Each row of a before or after table is a point. The points were changed in one or more steps. Then noise was added and the rows were shuffled. The steps act on how far a point lies along the listed directions, d1 being the first. Write out the steps. A step turns or swaps two directions, mirrors them in a line or flattens them onto one, adds a multiple of one to another, or multiplies one. Angles are multiples of 10 degrees, from the lower direction toward the higher: turns from -170 to 170, lines from 10 to 170 but not 90. Use the fewest steps. Two steps may share a direction if one is a turn and the other turns, adds or multiplies; they go together, in the order done. Otherwise the lowest direction goes first.

Directions:
(1): [ 0.77 -1.92]
(2): [-1.92 -0.77]
Before, 10 rows:
[[ 0.94 -0.96]
 [ 0.53  0.36]
 [ 0.89  0.10]
 [ 0.32 -0.64]
 [ 0.18  0.36]
 [ 0.24 -0.50]
 [-0.01  0.07]
 [ 0.69  0.13]
 [-0.04 -0.07]
 [-0.21 -0.35]]
After (10 x 2):
[[ 0.40  0.05]
 [-0.46 -0.76]
 [-0.40  0.04]
 [-0.55 -0.34]
 [ 0.44 -0.58]
 [-0.03  0.06]
 [ 0.44 -1.27]
 [ 0.36 -0.42]
 [ 0.08  0.02]
 [-0.41 -0.57]]
Steps: mirror d1 and d2 in the line at 170 degrees

Directions:
(1): [ 2.32 -0.69 -0.79  0.39 -1.83  1.70]
(2): [-0.69  0.69  2.81 -0.58 -0.92  1.69]
(3): [-0.83  2.54 -1.02  0.52 -2.02 -0.61]
(4): [-0.75 -1.66 -0.07 -2.10 -1.90 -1.25]
(5): [-1.52  0.08 -1.82 -1.35  0.62  2.25]
Before, 11 rows:
[[ 0.23  0.07 -0.57 -0.13  1.10  0.35]
 [ 0.22 -0.17  0.69  0.17 -0.21 -0.31]
 [ 0.31  0.37 -0.12  0.51 -0.39 -0.54]
 [-1.22  0.47 -0.08 -0.21  0.00  0.03]
 [ 0.00 -0.61  0.19 -0.39 -0.20  0.35]
 [ 0.10 -0.12  0.35 -0.17  0.15  0.67]
 [-0.31  0.01 -0.51  0.09  0.50 -0.46]
 [-0.47  0.31 -0.59 -0.01  0.24 -0.49]
 [ 0.49 -0.62  0.25 -0.25 -0.30 -0.38]
 [ 0.22 -0.17  0.04 -0.08  0.41  0.64]
 [-0.33  0.53  0.18 -0.14 -0.59 -0.56]]
After, 11 rows:
[[ 0.15 -0.13 -0.02 -0.11 -0.17  0.75]
 [-0.20 -0.14  0.30 -0.07  0.33  0.10]
 [-0.23 -0.03  0.59 -0.15  0.35  0.11]
 [-0.04  0.15 -0.74 -0.06 -0.29  0.40]
 [ 0.45 -0.33 -0.39  0.38 -0.09 -0.51]
 [ 0.40 -0.04 -0.27  0.32 -0.22 -0.65]
 [ 0.21  0.22  0.57  0.58 -0.56 -0.49]
 [ 0.22  0.41 -0.05  0.11 -0.53  0.16]
 [ 0.06 -0.26 -0.40 -0.34  0.15  0.43]
 [ 0.41 -0.17  0.12 -0.20  0.51 -0.79]
 [-0.21 -0.02  0.41 -0.21  0.43 -0.02]]
Steps: turn d1 and d5 by 130 degrees; flatten d2 and d4 onto the line at 170 degrees; multiply d3 by 0.7

Directions:
(1): [-0.37  3.07  0.09 -1.02 -1.79  0.99  2.11  0.01 -0.29]
(2): [ 0.46  0.73 -1.87  1.27  2.04 -0.28  1.90  0.11  2.37]
Before:
[[-0.06  0.49 -0.97  0.29  0.59  0.11  0.70 -0.12  1.11]
 [-0.21  0.51 -0.11 -0.07 -0.12  0.15  0.42  0.05 -0.16]
 [ 0.05  0.57 -0.13 -0.23 -0.01  0.48  0.75  0.09  0.20]
 [ 0.14 -0.07 -0.69  0.31  0.92  0.05  0.26  0.06  0.40]
 [ 0.13 -0.42 -0.43  0.60  0.85 -0.17 -0.19  0.06  0.72]
 [-0.33  0.80  0.48 -0.78 -1.19  0.29  0.14 -0.15 -0.50]
 [ 0.41 -0.55 -0.21  0.31  0.39  0.08 -0.27  0.06  0.26]
 [-0.07 -0.09  0.60 -0.39 -0.58  0.13 -0.23  0.15 -0.76]
 [-0.18 -0.19  0.41 -0.35 -0.62  0.04 -0.21  0.18 -0.85]
 [ 0.12  0.06 -0.10  0.04  0.05  0.14  0.24  0.11  0.15]
 [-0.01  1.09 -0.33 -0.23 -0.29  0.05  1.04  0.03  0.14]
 [-0.20  0.73  0.35 -0.35 -0.69  0.42  0.57  0.18 -0.19]
 [ 0.09  0.83 -0.16  0.24 -0.20  0.05  0.81  0.05  0.43]
 [ 0.31 -0.71  0.03  0.33  0.44 -0.26 -0.56 -0.08  0.63]]
After (14 x 9):
[[ 0.11  0.97 -0.54 -0.03  0.05 -0.04  1.10  0.05  0.39]
 [ 0.38 -0.62 -0.08  0.26  0.26  0.08 -0.44  0.06  0.11]
 [-0.16  0.82  0.18 -0.23 -0.51  0.38  0.79  0.20  0.07]
 [ 0.10 -0.69 -0.27  0.55  0.78 -0.25 -0.50  0.02  0.54]
 [ 0.13 -0.37 -0.60  0.35  0.96 -0.01 -0.01  0.06  0.30]
 [ 0.14  0.66 -0.30  0.40  0.06 -0.03  0.80  0.03  0.63]
 [ 0.10  0.01 -0.12  0.09  0.11  0.10  0.22  0.14  0.18]
 [ 0.26 -0.83  0.21  0.19  0.26 -0.26 -0.72 -0.07  0.38]
 [ 0.14  0.48 -0.25 -0.07  0.21  0.40  0.76  0.10  0.37]
 [-0.21  0.12  0.37 -0.41 -0.74  0.13  0.01  0.17 -0.81]
 [-0.02  0.05 -0.97  0.43  0.85 -0.03  0.41 -0.14  1.15]
 [-0.29  1.11  0.27 -0.69 -1.05  0.31  0.53 -0.11 -0.21]
 [-0.20  0.48 -0.22  0.00  0.02  0.12  0.47  0.04 -0.03]
 [-0.07  0.16  0.57 -0.44 -0.65  0.21  0.02  0.15 -0.69]]
Steps: turn d1 and d2 by 20 degrees

Directions:
(1): [ 3.49  0.37  2.07 -0.35  0.25 -0.74 -1.97 -0.38 -2.44  0.29  1.05  0.95
 -0.31  0.85]
(2): [ 0.81  2.63  0.35 -0.81  2.33  2.61  1.19 -0.55  1.63  1.07 -0.05  0.83
 -0.65  1.69]
Before, 10 rows:
[[ 1.32 -0.57  1.01 -0.07 -0.73 -1.19 -1.43  0.19 -1.43 -0.27  0.62  0.04
  -0.11 -0.34]
 [-0.61 -0.26 -0.58  0.14 -0.41 -0.28  0.23  0.25  0.12 -0.16 -0.22 -0.17
  -0.15 -0.09]
 [-0.83 -0.37 -0.55  0.13 -0.29 -0.20  0.17  0.06  0.46  0.01 -0.37 -0.07
   0.16 -0.48]
 [-0.46 -0.35 -0.19  0.04 -0.28 -0.33  0.16  0.21  0.30 -0.37  0.01 -0.19
   0.10 -0.04]
 [-0.48  0.87 -0.19 -0.20  0.33  0.82  0.89 -0.22  1.05  0.42 -0.19 -0.26
   0.05  0.01]
 [-0.13  0.48 -0.18 -0.14  0.30  0.60  0.54  0.21  0.93  0.47 -0.21  0.36
  -0.08  0.40]
 [ 0.32 -0.69  0.37  0.06 -0.16 -0.34 -0.44  0.20 -0.80 -0.06  0.03  0.24
  -0.04  0.23]
 [-0.75 -0.03 -0.47  0.16  0.01  0.04  0.57  0.09  0.45  0.04 -0.27 -0.06
  -0.33 -0.15]
 [ 0.52  0.56  0.06 -0.15  0.47  0.15  0.38 -0.07  0.16 -0.23 -0.35  0.22
  -0.02  0.34]
 [ 0.34 -0.03  0.12 -0.04  0.01 -0.11 -0.46 -0.12 -0.11 -0.32  0.13  0.05
  -0.21  0.30]]
After, 10 rows:
[[ 0.01 -0.37 -0.22  0.14 -0.53 -0.71 -0.22  0.20 -0.48 -0.19  0.00 -0.02
  -0.24 -0.07]
 [ 0.26  0.19  0.01 -0.13  0.23  0.14 -0.21 -0.15  0.20 -0.20  0.11  0.06
  -0.26  0.41]
 [-0.50 -0.46 -0.30  0.29 -0.43 -0.56  0.12  0.17 -0.15 -0.22 -0.11 -0.04
  -0.23 -0.35]
 [-1.18 -0.20 -0.51  0.10 -0.62 -0.10  0.61 -0.01  0.66 -0.02 -0.28 -0.65
   0.28 -0.74]
 [ 0.61 -0.03  0.47 -0.13  0.38  0.30 -0.20  0.08 -0.41  0.16  0.02  0.46
  -0.21  0.67]
 [ 0.14 -0.40  0.14 -0.02 -0.30 -0.57 -0.21  0.17 -0.20 -0.36  0.23 -0.02
   0.05  0.05]
 [ 1.86  1.11  1.25 -0.63  0.76  0.51 -0.61 -0.19 -0.39  0.43  0.62  0.56
  -0.55  0.69]
 [-0.16 -0.61 -0.05  0.19 -0.52 -0.75 -0.47  0.03 -0.34 -0.05 -0.10  0.02
   0.21 -0.50]
 [-0.17  0.25 -0.30 -0.07  0.28  0.08  0.67  0.00  0.48 -0.31 -0.50 -0.01
   0.14  0.09]
 [-0.78 -0.27 -0.51  0.11 -0.35  0.02  0.49  0.35  0.88  0.12 -0.34 -0.01
   0.15 -0.16]]
Steps: turn d1 and d2 by 70 degrees

Directions:
(1): [-1.81  0.64  0.29 -0.34  0.02  0.23  2.40  2.12 -0.90 -0.50  1.20 -2.51
 -3.64  0.55  0.22 -0.46  0.83  1.14  1.87 -0.85]
(2): [-3.18 -1.75  1.08  0.47  0.60  0.87 -1.04  0.12 -0.21  0.30 -1.85  1.33
 -1.47  0.47 -1.53  0.04  0.14 -3.91  0.92 -0.08]
(3): [-1.10 -1.84 -3.46 -0.58 -0.66  0.42  0.46 -2.80  2.41  0.26  0.61 -1.04
 -0.17  2.50 -1.60  0.01 -0.31  0.84  0.47 -0.53]
(4): [ 2.28  1.38  1.45  1.47 -0.33 -1.21 -0.14 -0.16  2.30  1.44 -0.22  0.13
 -2.85  1.59 -0.67 -1.97 -2.56 -0.77 -0.53  0.44]
(5): [-0.41  0.34 -0.12  0.98  2.95 -0.85  0.41 -1.64 -2.15  4.35  0.62 -0.59
 -0.05 -0.57 -0.66  1.17 -0.52  0.49 -0.32 -1.54]
(6): [ 0.12 -0.57  0.96 -0.12 -0.59  0.69  3.25 -0.25  0.46  1.40 -1.99 -1.57
  1.39  0.18  1.00  1.82 -1.48 -0.57  1.44  3.29]
Before (13 x 20):
[[-0.58 -0.29  0.06 -0.19 -0.42  0.31  0.44  0.35  0.50 -0.60 -0.45 -0.23
  -0.45  0.14  0.18 -0.07  0.10 -0.38  0.49  0.85]
 [ 0.10 -0.49 -0.76 -0.23 -0.69  0.15 -1.02 -0.36  0.25 -1.38  0.28  0.61
   0.32  0.18 -0.42  0.03  0.67 -0.05 -0.32 -0.30]
 [-0.06 -0.27  0.22 -0.04  0.05 -0.06  0.10  0.06 -0.12  0.23  0.09 -0.27
  -0.23 -0.03 -0.20  0.22  0.02 -0.30  0.44 -0.01]
 [ 0.75 -0.08 -0.01  0.09  0.06 -0.04 -0.75 -0.41 -0.23 -0.21  0.30  0.33
   1.29 -0.69  0.73  0.12  0.45  0.61 -0.80 -0.26]
 [ 0.76  0.22  1.15  0.27 -0.04 -0.03 -0.46  0.15 -0.01  0.43 -0.88  0.87
   0.21 -0.19  0.04  0.11 -0.64 -1.03 -0.21  1.04]
 [-0.33 -0.04 -0.59 -0.42 -0.57  0.26 -0.22  0.93 -0.15 -1.67  0.62  0.02
  -0.26 -0.09  0.26 -0.50  0.79  0.64  0.15 -0.74]
 [ 0.93  0.06  0.41  0.21 -0.13  0.02 -0.47  0.15  0.49 -0.38  0.21  0.86
   0.64  0.03  0.09 -0.18 -0.11 -0.40 -0.84  0.25]
 [-0.38  0.21  0.04  0.26  0.25 -0.35 -0.01  0.32  0.11  0.21  0.27 -0.21
  -0.87  0.11 -0.46 -0.55  0.09  0.30  0.11 -0.34]
 [-0.40 -0.23 -0.70 -0.17 -0.11  0.04 -0.43  0.25  0.08 -0.60  0.56 -0.07
  -0.61  0.33 -0.34 -0.32  0.42  0.21 -0.02 -0.42]
 [ 1.04  0.29  0.37  0.13  0.35 -0.38  0.19 -0.21 -0.27  0.43 -0.30 -0.13
   0.78 -0.33  0.21  0.41 -0.40 -0.01 -0.17  0.64]
 [ 0.58  0.47  0.02  0.04 -0.07 -0.28  0.18 -0.03  0.33  0.40  0.02 -0.41
   0.11  0.00  0.34 -0.03 -0.49  0.44 -0.25 -0.01]
 [ 0.34  0.17 -0.40  0.30 -0.16 -0.47  0.16 -0.18  0.30  0.76  0.50 -0.65
  -0.44  0.16 -0.27  0.07 -0.47  0.31  0.00 -0.37]
 [ 0.05  0.35  0.29  0.27 -0.28  0.14  0.03  0.56  0.22 -0.34  0.18 -0.25
  -0.62  0.55 -0.02 -0.42  0.03 -0.03  0.13 -0.01]]
After, 13 rows:
[[-0.29 -0.82 -0.12 -0.28 -0.58  0.50 -0.35 -0.33  0.65 -0.45 -0.78  0.60
   0.43  0.44 -0.33  0.31 -0.20 -0.98  0.23  1.00]
 [ 0.21  0.40  0.65  0.55 -0.07 -0.37 -0.11  0.58 -0.13  0.50  0.03 -0.16
  -0.65 -0.31 -0.02 -0.09 -0.44 -0.64  0.02 -0.12]
 [ 0.38 -0.53 -0.23  0.25 -0.05  0.06 -0.44 -0.63  0.84 -0.04  0.17  0.76
   0.56  0.57 -0.46 -0.11 -0.17 -0.61 -0.70  0.08]
 [-0.24  0.03 -0.53  0.12  0.52 -0.24 -0.49  0.01 -0.47  0.29  0.59  0.02
  -0.31  0.00 -0.33 -0.06  0.27  0.28 -0.30 -0.61]
 [-0.55 -0.08 -0.07  0.19  0.01  0.26 -0.01  0.01  0.13  0.14  0.15 -0.29
  -0.50  0.68 -0.35 -0.11  0.04 -0.16  0.31 -0.33]
 [-0.04 -0.24  0.31 -0.19 -0.09  0.03  0.18  0.28 -0.21 -0.09  0.10 -0.26
  -0.02 -0.16 -0.04  0.27  0.17 -0.17  0.38 -0.03]
 [ 1.30  0.06 -0.05  0.31 -0.42 -0.21 -0.83 -0.64  0.73 -0.25  0.25  0.39
   0.76  0.00  0.54 -0.47 -0.19  0.58 -0.91 -0.05]
 [ 0.42 -0.14 -0.98  0.11  0.35 -0.28 -0.93 -1.24 -0.31  0.40  0.64  0.37
   0.53  0.01 -0.60  0.35  0.27  0.50 -0.69 -0.80]
 [-0.89 -0.48 -0.60 -0.15  0.29  0.21  0.77 -0.44  0.02  0.47  0.00 -0.71
  -0.30  0.19  0.00  0.36  0.17  0.20  0.52  0.39]
 [ 0.91  0.04  0.35  0.03 -0.36 -0.16  0.13  0.03  0.51 -0.44 -0.57 -0.07
   0.29  0.13  0.03 -0.02 -0.45 -0.43  0.05  0.87]
 [ 0.21  0.32  0.41  0.20 -0.18 -0.15  0.01  0.21  0.55  0.30 -0.34 -0.15
  -0.38  0.14  0.13 -0.33 -0.61 -0.28 -0.08  0.17]
 [ 0.12 -0.02 -1.26 -0.04  0.12 -0.24 -0.09 -0.33  0.08 -0.04  1.03 -0.36
  -0.39  0.44 -0.26 -0.36  0.10  1.15 -0.19 -1.30]
 [-0.67  0.04  0.22  0.16  0.21 -0.17 -0.18  0.55 -0.09 -0.09  0.03  0.09
  -0.66 -0.16 -0.43 -0.50  0.27 -0.04  0.15 -0.26]]
Steps: add 0.3 times d6 to d1; turn d2 and d4 by -60 degrees; turn d3 and d5 by 110 degrees
